Each row is a point. The ring and each string are closed loops that go straight from each point to the next, and from the last back to the first. Before rounding, they use only three directions, however many columns there are. How many times does the string pass through the ring? Passing back the other way cancels.

Ring (7 x 4)
[[ 0.78  0.33  0.16 -0.03]
 [ 0.43  0.78  0.06 -0.04]
 [-0.11  0.82  0.01  0.01]
 [-0.54  0.37  0.03  0.11]
 [-0.48 -0.29  0.08  0.20]
 [ 0.09 -0.63  0.17  0.18]
 [ 0.58 -0.43  0.22  0.09]]
String (14 x 4)
[[ 0.49 -0.28 -0.26  0.20]
 [ 0.46 -0.19 -0.11  0.15]
 [ 0.82 -0.40 -0.17  0.17]
 [ 1.01 -0.44  0.38  0.01]
 [ 0.82 -0.27  0.61 -0.06]
 [ 0.95 -0.34  0.61 -0.06]
 [ 0.99 -0.42  0.42  0.00]
 [ 0.66 -0.28  0.67 -0.06]
 [ 0.39 -0.13  0.37  0.02]
 [ 0.30 -0.08 -0.19  0.17]
 [ 0.23 -0.05  0.47 -0.01]
 [ 0.43 -0.34  0.51  0.01]
 [ 0.73 -0.74  0.64  0.01]
 [ 0.72 -0.63  0.08  0.15]]
Times through: 0

Ring (9 x 8)
[[ 0.81  0.03 -0.31 -0.02 -0.24 -0.29 -0.13 -0.35]
 [ 0.40  0.80 -0.28 -0.05 -0.24 -0.35 -0.11 -0.26]
 [-0.26  1.01 -0.24 -0.05 -0.24 -0.31 -0.04 -0.20]
 [-0.91  0.77 -0.21 -0.02 -0.24 -0.21  0.04 -0.18]
 [-1.33 -0.02 -0.21  0.03 -0.23 -0.07  0.11 -0.22]
 [-1.26 -0.55 -0.22  0.06 -0.23 -0.01  0.12 -0.26]
 [-0.79 -1.09 -0.23  0.07 -0.23  0.01  0.08 -0.34]
 [-0.06 -1.18 -0.26  0.06 -0.23 -0.05  0.00 -0.39]
 [ 0.60 -0.73 -0.29  0.02 -0.23 -0.17 -0.09 -0.40]]
String (16 x 8)
[[ 0.96 -0.27 -0.80  0.10 -0.30 -0.26 -0.11 -0.42]
 [ 1.33 -0.33 -0.34 -0.01 -0.24 -0.29 -0.18 -0.42]
 [ 0.87 -0.22  0.27 -0.14 -0.16 -0.27 -0.16 -0.34]
 [ 0.48 -0.14  0.23 -0.12 -0.17 -0.24 -0.12 -0.31]
 [ 0.31 -0.10 -0.45  0.04 -0.26 -0.22 -0.06 -0.34]
 [ 0.27 -0.05 -0.55  0.06 -0.27 -0.22 -0.05 -0.34]
 [ 0.27  0.01 -0.18 -0.03 -0.22 -0.23 -0.07 -0.31]
 [ 0.68  0.17  0.23 -0.14 -0.17 -0.30 -0.15 -0.30]
 [ 1.45  0.48 -0.02 -0.13 -0.20 -0.41 -0.23 -0.34]
 [ 1.30  0.45 -0.96  0.10 -0.32 -0.38 -0.16 -0.40]
 [ 0.79  0.25 -0.80  0.08 -0.30 -0.30 -0.11 -0.37]
 [ 0.14  0.01 -0.70  0.09 -0.29 -0.21 -0.03 -0.34]
 [ 0.11 -0.02  0.29 -0.13 -0.17 -0.22 -0.08 -0.27]
 [ 0.73  0.01  0.36 -0.16 -0.16 -0.29 -0.15 -0.30]
 [ 1.40 -0.08 -0.14 -0.07 -0.22 -0.34 -0.20 -0.39]
 [ 1.36 -0.23 -0.71  0.07 -0.29 -0.30 -0.17 -0.44]]
Times through: 1

Ring (6 x 12)
[[ 1.18 -0.09 -0.49  0.17 -0.33  0.08  0.28  0.14 -0.18  0.30 -0.14  0.51]
 [ 0.19  0.93 -0.34  0.29 -0.58  0.19 -0.12  0.03  0.11  0.71 -0.17  0.44]
 [-0.64  0.63  0.22  0.05 -0.20  0.10 -0.02  0.06  0.05  0.16 -0.14  0.34]
 [-0.68 -0.17  0.63 -0.20  0.23 -0.03  0.29  0.15 -0.18 -0.46 -0.10  0.33]
 [ 0.10 -1.14  0.41 -0.33  0.48 -0.12  0.65  0.24 -0.44 -0.93 -0.07  0.36]
 [ 1.15 -0.79 -0.35 -0.03  0.00 -0.01  0.52  0.20 -0.36 -0.26 -0.10  0.46]]
String (21 x 12)
[[-0.34  0.66  0.91  0.04 -0.09  0.01  0.07  0.13 -0.04  0.42 -0.15  0.51]
 [-0.12  0.32  0.22  0.04 -0.15  0.06  0.12  0.10 -0.06  0.14 -0.14  0.41]
 [-0.12  0.22 -0.21  0.05 -0.21  0.10  0.11  0.07 -0.04  0.01 -0.13  0.34]
 [-0.87  0.92 -0.67  0.17 -0.51  0.25 -0.23 -0.06  0.22  0.17 -0.16  0.18]
 [-0.98  1.01 -0.12  0.13 -0.40  0.19 -0.21 -0.02  0.19  0.27 -0.16  0.26]
 [-0.87  0.86  0.67  0.04 -0.16  0.07 -0.06  0.07  0.07  0.31 -0.15  0.39]
 [-0.39  0.39  1.08 -0.05  0.07 -0.03  0.17  0.16 -0.11  0.20 -0.13  0.50]
 [-0.09  0.10  0.97 -0.08  0.12 -0.06  0.28  0.19 -0.19  0.08 -0.12  0.52]
 [-0.25  0.01  0.08 -0.05 -0.03  0.05  0.20  0.11 -0.11 -0.19 -0.12  0.34]
 [-0.52 -0.02 -0.08 -0.08 -0.02  0.07  0.18  0.08 -0.08 -0.36 -0.11  0.26]
 [-1.08 -0.09 -0.03 -0.18  0.09  0.07  0.17  0.06 -0.06 -0.66 -0.10  0.15]
 [-0.62 -0.17 -0.34 -0.11 -0.01  0.09  0.19  0.07 -0.08 -0.56 -0.10  0.19]
 [-1.21 -0.27  0.53 -0.30  0.33 -0.02  0.28  0.12 -0.15 -0.80 -0.09  0.20]
 [-0.97 -0.25  1.21 -0.31  0.45 -0.10  0.36  0.19 -0.23 -0.57 -0.09  0.36]
 [-0.55 -0.16  1.51 -0.25  0.43 -0.14  0.39  0.23 -0.27 -0.26 -0.10  0.49]
 [ 0.07 -0.12  0.57 -0.08  0.09 -0.03  0.32  0.18 -0.21 -0.08 -0.12  0.46]
 [-0.08 -0.08 -0.19 -0.03 -0.09  0.07  0.22  0.10 -0.12 -0.22 -0.12  0.32]
 [-0.66  0.19 -0.15 -0.04 -0.11  0.10  0.09  0.05 -0.02 -0.26 -0.12  0.24]
 [-1.28  0.69  0.13 -0.02 -0.16  0.13 -0.09  0.01  0.12 -0.09 -0.14  0.21]
 [-0.96  0.81  0.61  0.02 -0.14  0.08 -0.06  0.06  0.07  0.22 -0.15  0.36]
 [-0.57  0.71  0.75  0.04 -0.12  0.04  0.02  0.10  0.01  0.34 -0.15  0.45]]
Times through: 3
String (20 x 12)
[[-0.36  0.95 -0.91  0.27 -0.65  0.27 -0.23 -0.05  0.21  0.40 -0.17  0.24]
 [-0.12  0.34 -0.08  0.07 -0.23  0.10  0.08  0.08 -0.03  0.12 -0.14  0.37]
 [-0.17  0.33  0.70  0.00 -0.03  0.00  0.17  0.14 -0.10  0.20 -0.14  0.48]
 [-0.38  0.24  0.86 -0.07  0.08 -0.02  0.20  0.15 -0.13  0.05 -0.13  0.46]
 [ 0.12 -0.11  0.44 -0.06  0.05 -0.02  0.31  0.17 -0.20 -0.06 -0.12  0.45]
 [-0.46 -0.25  0.03 -0.14  0.09  0.03  0.27  0.11 -0.15 -0.50 -0.10  0.27]
 [-0.72 -0.73  0.23 -0.32  0.38 -0.04  0.44  0.15 -0.26 -0.99 -0.07  0.21]
 [-0.58 -1.41  0.66 -0.52  0.74 -0.16  0.72  0.25 -0.47 -1.43 -0.04  0.24]
 [ 0.06 -1.43  0.87 -0.45  0.71 -0.20  0.79  0.30 -0.55 -1.12 -0.05  0.39]
 [ 0.49 -0.92  0.97 -0.27  0.47 -0.17  0.67  0.29 -0.47 -0.49 -0.08  0.54]
 [ 0.40 -0.62 -0.04 -0.12  0.11 -0.01  0.45  0.18 -0.30 -0.43 -0.10  0.39]
 [ 0.56 -0.84 -0.79 -0.09  0.00  0.05  0.46  0.14 -0.28 -0.64 -0.09  0.28]
 [ 1.29 -1.21 -0.91 -0.08  0.02  0.02  0.62  0.19 -0.41 -0.62 -0.08  0.37]
 [ 1.62 -0.86 -0.54  0.03 -0.08  0.00  0.56  0.21 -0.39 -0.13 -0.11  0.52]
 [ 1.65 -0.37 -0.04  0.12 -0.16 -0.01  0.45  0.22 -0.33  0.35 -0.13  0.64]
 [ 0.83 -0.05  0.25  0.07 -0.12  0.00  0.32  0.18 -0.22  0.28 -0.13  0.56]
 [ 0.51  0.06 -0.25  0.10 -0.24  0.08  0.21  0.11 -0.12  0.15 -0.13  0.43]
 [ 0.54  0.55 -0.96  0.29 -0.62  0.22 -0.03  0.02  0.06  0.48 -0.16  0.37]
 [ 0.37  1.21 -1.13  0.46 -0.91  0.31 -0.29 -0.05  0.24  0.91 -0.19  0.37]
 [-0.03  1.33 -0.83  0.41 -0.84  0.29 -0.33 -0.06  0.27  0.87 -0.19  0.35]]
Times through: 2

Ring (9 x 14)
[[-0.26  0.36 -0.46 -0.32 -0.03 -0.12 -0.29  0.08  0.10 -0.29  0.49  0.20
   0.00  0.38]
 [-0.58  0.68 -0.43 -0.30  0.09  0.07 -0.37  0.02  0.09 -0.25  0.61  0.02
  -0.17  0.42]
 [-0.63  0.71 -0.25 -0.23  0.15  0.13 -0.29  0.04  0.08 -0.11  0.52 -0.07
  -0.30  0.27]
 [-0.42  0.38  0.09 -0.09  0.12  0.11  0.01  0.20  0.06  0.13  0.15 -0.01
  -0.38 -0.13]
 [-0.21 -0.06  0.22 -0.05  0.00  0.08  0.25  0.37  0.04  0.20 -0.16  0.22
  -0.27 -0.39]
 [ 0.01 -0.57  0.20 -0.08 -0.19  0.02  0.46  0.56  0.03  0.16 -0.43  0.57
  -0.04 -0.56]
 [ 0.20 -0.86  0.07 -0.14 -0.33 -0.08  0.50  0.63  0.03  0.04 -0.51  0.80
   0.17 -0.53]
 [ 0.31 -0.72 -0.09 -0.20 -0.31 -0.23  0.33  0.51  0.06 -0.07 -0.30  0.73
   0.23 -0.30]
 [ 0.14 -0.18 -0.29 -0.27 -0.17 -0.27 -0.01  0.27  0.09 -0.19  0.13  0.44
   0.14  0.09]]
String (13 x 14)
[[ 0.45 -0.19  0.13 -0.08 -0.04 -0.43  0.15  0.26  0.10  0.11 -0.04  0.19
  -0.08 -0.19]
 [ 0.02 -0.06 -0.13 -0.19 -0.08 -0.17  0.04  0.26  0.08 -0.07  0.09  0.31
  -0.02 -0.03]
 [ 0.10  0.32 -0.23 -0.21  0.04 -0.35 -0.22  0.05  0.12 -0.12  0.41  0.04
  -0.09  0.26]
 [-0.40  0.69 -0.56 -0.35  0.07 -0.10 -0.48 -0.05  0.11 -0.34  0.73  0.02
  -0.07  0.58]
 [-1.04  0.60 -0.88 -0.51 -0.09  0.38 -0.47  0.10  0.05 -0.57  0.71  0.40
   0.09  0.63]
 [-0.97  0.98 -0.50 -0.33  0.16  0.30 -0.48 -0.04  0.07 -0.28  0.76 -0.08
  -0.28  0.51]
 [-0.48  0.91  0.10 -0.06  0.33  0.03 -0.24 -0.04  0.09  0.15  0.48 -0.41
  -0.58  0.11]
 [-0.64  0.62  0.23 -0.03  0.24  0.26  0.00  0.16  0.05  0.24  0.18 -0.20
  -0.57 -0.19]
 [-0.59 -0.27 -0.12 -0.22 -0.20  0.38  0.26  0.52  0.00 -0.06 -0.19  0.63
  -0.02 -0.31]
 [-0.25 -0.27 -0.13 -0.21 -0.18  0.10  0.19  0.43  0.04 -0.07 -0.11  0.54
   0.02 -0.20]
 [-0.25 -0.76 -0.19 -0.26 -0.39  0.21  0.40  0.66  0.00 -0.14 -0.40  0.95
   0.24 -0.39]
 [ 0.19 -1.63 -0.11 -0.26 -0.67  0.09  0.79  0.98 -0.02 -0.12 -0.91  1.48
   0.56 -0.76]
 [ 0.59 -0.92  0.11 -0.11 -0.32 -0.37  0.48  0.57  0.06  0.06 -0.48  0.73
   0.21 -0.49]]
Times through: 0
String (24 x 14)
[[-0.04 -0.68 -0.24 -0.27 -0.35  0.01  0.30  0.56  0.03 -0.17 -0.27  0.85
   0.26 -0.26]
 [-0.01 -0.21 -0.04 -0.16 -0.12 -0.10  0.16  0.35  0.06 -0.01 -0.06  0.40
  -0.03 -0.18]
 [ 0.31 -0.14  0.26 -0.02  0.01 -0.31  0.22  0.29  0.09  0.21 -0.12  0.13
  -0.20 -0.32]
 [ 0.41 -1.11  0.29 -0.05 -0.35 -0.14  0.70  0.73  0.02  0.19 -0.75  0.85
   0.14 -0.78]
 [ 0.03 -1.51  0.00 -0.20 -0.61  0.21  0.83  0.98 -0.03 -0.03 -0.93  1.38
   0.42 -0.85]
 [-0.14 -1.25 -0.09 -0.24 -0.54  0.26  0.68  0.88 -0.03 -0.08 -0.74  1.26
   0.36 -0.68]
 [-0.15 -0.37 -0.11 -0.20 -0.20  0.04  0.23  0.46  0.04 -0.06 -0.16  0.58
   0.06 -0.24]
 [ 0.15 -0.18  0.17 -0.06 -0.04 -0.19  0.23  0.34  0.07  0.15 -0.13  0.24
  -0.15 -0.31]
 [ 0.40 -0.52  0.39  0.02 -0.10 -0.27  0.46  0.47  0.06  0.29 -0.42  0.35
  -0.14 -0.58]
 [ 0.35 -1.20  0.23 -0.09 -0.41 -0.08  0.72  0.78  0.01  0.14 -0.78  0.96
   0.21 -0.79]
 [ 0.15 -1.37 -0.07 -0.23 -0.57  0.06  0.69  0.87 -0.01 -0.08 -0.77  1.27
   0.43 -0.68]
 [ 0.33 -1.51 -0.07 -0.23 -0.61 -0.05  0.73  0.89  0.00 -0.09 -0.82  1.33
   0.51 -0.69]
 [ 0.47 -1.06  0.03 -0.16 -0.40 -0.26  0.53  0.65  0.04  0.01 -0.55  0.89
   0.29 -0.52]
 [ 0.34 -1.33 -0.29 -0.31 -0.60 -0.14  0.53  0.77  0.02 -0.24 -0.58  1.28
   0.58 -0.42]
 [-0.13 -0.61 -0.39 -0.33 -0.37  0.04  0.21  0.53  0.03 -0.28 -0.16  0.88
   0.32 -0.12]
 [ 0.00 -0.09 -0.06 -0.16 -0.08 -0.14  0.09  0.29  0.07 -0.02  0.03  0.31
  -0.06 -0.10]
 [ 0.41 -0.10  0.11 -0.08 -0.01 -0.43  0.10  0.22  0.10  0.10  0.02  0.14
  -0.11 -0.14]
 [ 0.54 -0.30 -0.04 -0.15 -0.12 -0.52  0.10  0.26  0.11 -0.02  0.00  0.33
   0.07 -0.07]
 [ 0.39 -0.52 -0.31 -0.28 -0.29 -0.39  0.10  0.37  0.09 -0.23 -0.02  0.65
   0.31  0.01]
 [ 0.11 -0.65 -0.50 -0.38 -0.40 -0.17  0.13  0.47  0.06 -0.36 -0.06  0.90
   0.43  0.02]
 [-0.08 -0.44 -0.36 -0.31 -0.30 -0.04  0.12  0.43  0.05 -0.25 -0.05  0.73
   0.25 -0.04]
 [-0.06 -0.71 -0.47 -0.37 -0.43 -0.01  0.20  0.55  0.04 -0.35 -0.16  0.99
   0.42 -0.08]
 [ 0.34 -1.12 -0.34 -0.32 -0.53 -0.21  0.40  0.66  0.04 -0.27 -0.41  1.14
   0.53 -0.27]
 [ 0.29 -1.12 -0.24 -0.29 -0.51 -0.14  0.45  0.69  0.03 -0.20 -0.48  1.11
   0.47 -0.37]]
Times through: 3

Ring (6 x 14)
[[-0.19  0.89 -0.26 -0.99  0.03 -0.19 -0.15  0.23 -0.42  0.13  0.02  0.37
  -0.45 -0.39]
 [ 0.24  1.01 -0.76 -0.41 -0.54 -0.01  0.05  0.28  0.09  0.26 -0.12  0.23
   0.27 -0.20]
 [ 0.47  0.24 -0.60  0.58 -0.49  0.03  0.06 -0.03  0.51  0.15 -0.26  0.03
   0.77  0.17]
 [ 0.26 -0.54  0.00  1.04 -0.17 -0.26 -0.05 -0.36  0.29 -0.19 -0.42 -0.16
   0.56  0.12]
 [-0.24 -0.72  0.58  0.55  0.28 -0.61 -0.24 -0.44 -0.39 -0.45 -0.41 -0.13
  -0.22 -0.25]
 [-0.45 -0.13  0.53 -0.43  0.56 -0.49 -0.33 -0.19 -0.64 -0.25 -0.11  0.19
  -0.72 -0.36]]
String (27 x 14)
[[-0.01  1.04 -0.46 -1.14  0.22  0.18 -0.17  0.32 -0.04  0.42  0.29  0.58
  -0.27 -0.03]
 [ 0.07  0.53 -0.30 -0.46  0.12  0.04 -0.14  0.10  0.06  0.23  0.07  0.35
  -0.02  0.03]
 [ 0.05  0.62 -0.39 -0.26 -0.36 -0.24 -0.03  0.11 -0.16  0.03 -0.22  0.12
   0.04 -0.32]
 [ 0.14  1.09 -0.77 -0.28 -0.98 -0.36  0.14  0.29 -0.24  0.02 -0.42  0.00
   0.22 -0.61]
 [ 0.19  0.43 -0.38 -0.12 -0.09  0.02 -0.08  0.05  0.18  0.19 -0.05  0.24
   0.22  0.05]
 [ 0.20  0.44 -0.43  0.03 -0.31 -0.10 -0.02  0.05  0.12  0.10 -0.19  0.12
   0.29 -0.08]
 [ 0.52  0.91 -1.07  0.48 -1.41 -0.25  0.30  0.21  0.24  0.05 -0.60 -0.19
   0.89 -0.38]
 [ 0.70  0.58 -1.04  0.82 -1.14  0.00  0.26  0.09  0.64  0.17 -0.47 -0.13
   1.16  0.03]
 [ 0.61  0.01 -0.57  0.71 -0.15  0.32 -0.01 -0.10  0.88  0.32 -0.05  0.16
   0.94  0.59]
 [ 0.25 -0.06 -0.18  0.34  0.10  0.05 -0.12 -0.14  0.37  0.13 -0.07  0.17
   0.38  0.28]
 [ 0.17 -0.09 -0.09  0.26  0.17 -0.01 -0.15 -0.16  0.26  0.08 -0.07  0.17
   0.25  0.21]
 [ 0.25 -0.34 -0.01  0.47  0.37  0.12 -0.19 -0.25  0.47  0.13  0.00  0.20
   0.38  0.45]
 [ 0.30 -0.86  0.14  1.28  0.05 -0.18 -0.11 -0.48  0.45 -0.18 -0.37 -0.15
   0.64  0.34]
 [ 0.08 -1.00  0.32  1.64 -0.54 -0.83  0.01 -0.58 -0.14 -0.68 -0.91 -0.58
   0.49 -0.34]
 [-0.05 -0.46  0.22  0.75 -0.23 -0.61 -0.08 -0.34 -0.25 -0.42 -0.57 -0.24
   0.12 -0.33]
 [-0.01 -0.32  0.19  0.30  0.27 -0.23 -0.20 -0.26 -0.01 -0.11 -0.17  0.08
   0.02  0.04]
 [-0.01 -0.34  0.23  0.14  0.56 -0.05 -0.27 -0.25  0.11  0.01  0.01  0.23
  -0.03  0.24]
 [-0.15 -0.24  0.25  0.20  0.13 -0.44 -0.18 -0.24 -0.29 -0.25 -0.30  0.00
  -0.16 -0.24]
 [-0.46 -0.44  0.61  0.23  0.05 -0.90 -0.21 -0.35 -0.84 -0.61 -0.56 -0.20
  -0.54 -0.69]
 [-0.83 -0.61  1.05 -0.08  0.36 -1.18 -0.33 -0.42 -1.34 -0.83 -0.58 -0.20
  -1.10 -0.98]
 [-0.61 -0.34  0.79 -0.47  0.79 -0.59 -0.41 -0.28 -0.81 -0.35 -0.10  0.19
  -0.94 -0.41]
 [-0.09 -0.10  0.23 -0.34  0.79  0.06 -0.34 -0.15  0.05  0.14  0.21  0.42
  -0.27  0.27]
 [-0.08  0.13  0.02 -0.15  0.14 -0.24 -0.17 -0.08 -0.18 -0.04 -0.13  0.17
  -0.15 -0.15]
 [-0.41  0.51  0.09 -0.63 -0.15 -0.66 -0.14  0.05 -0.84 -0.27 -0.33  0.07
  -0.63 -0.78]
 [-0.35  0.66 -0.05 -0.67 -0.26 -0.61 -0.10  0.11 -0.78 -0.22 -0.32  0.08
  -0.55 -0.78]
 [-0.09  0.38 -0.08 -0.45  0.16 -0.16 -0.18  0.03 -0.20  0.06 -0.03  0.27
  -0.23 -0.16]
 [-0.02  0.50 -0.15 -0.76  0.52  0.17 -0.26  0.10  0.06  0.32  0.28  0.53
  -0.24  0.17]]
Times through: 1
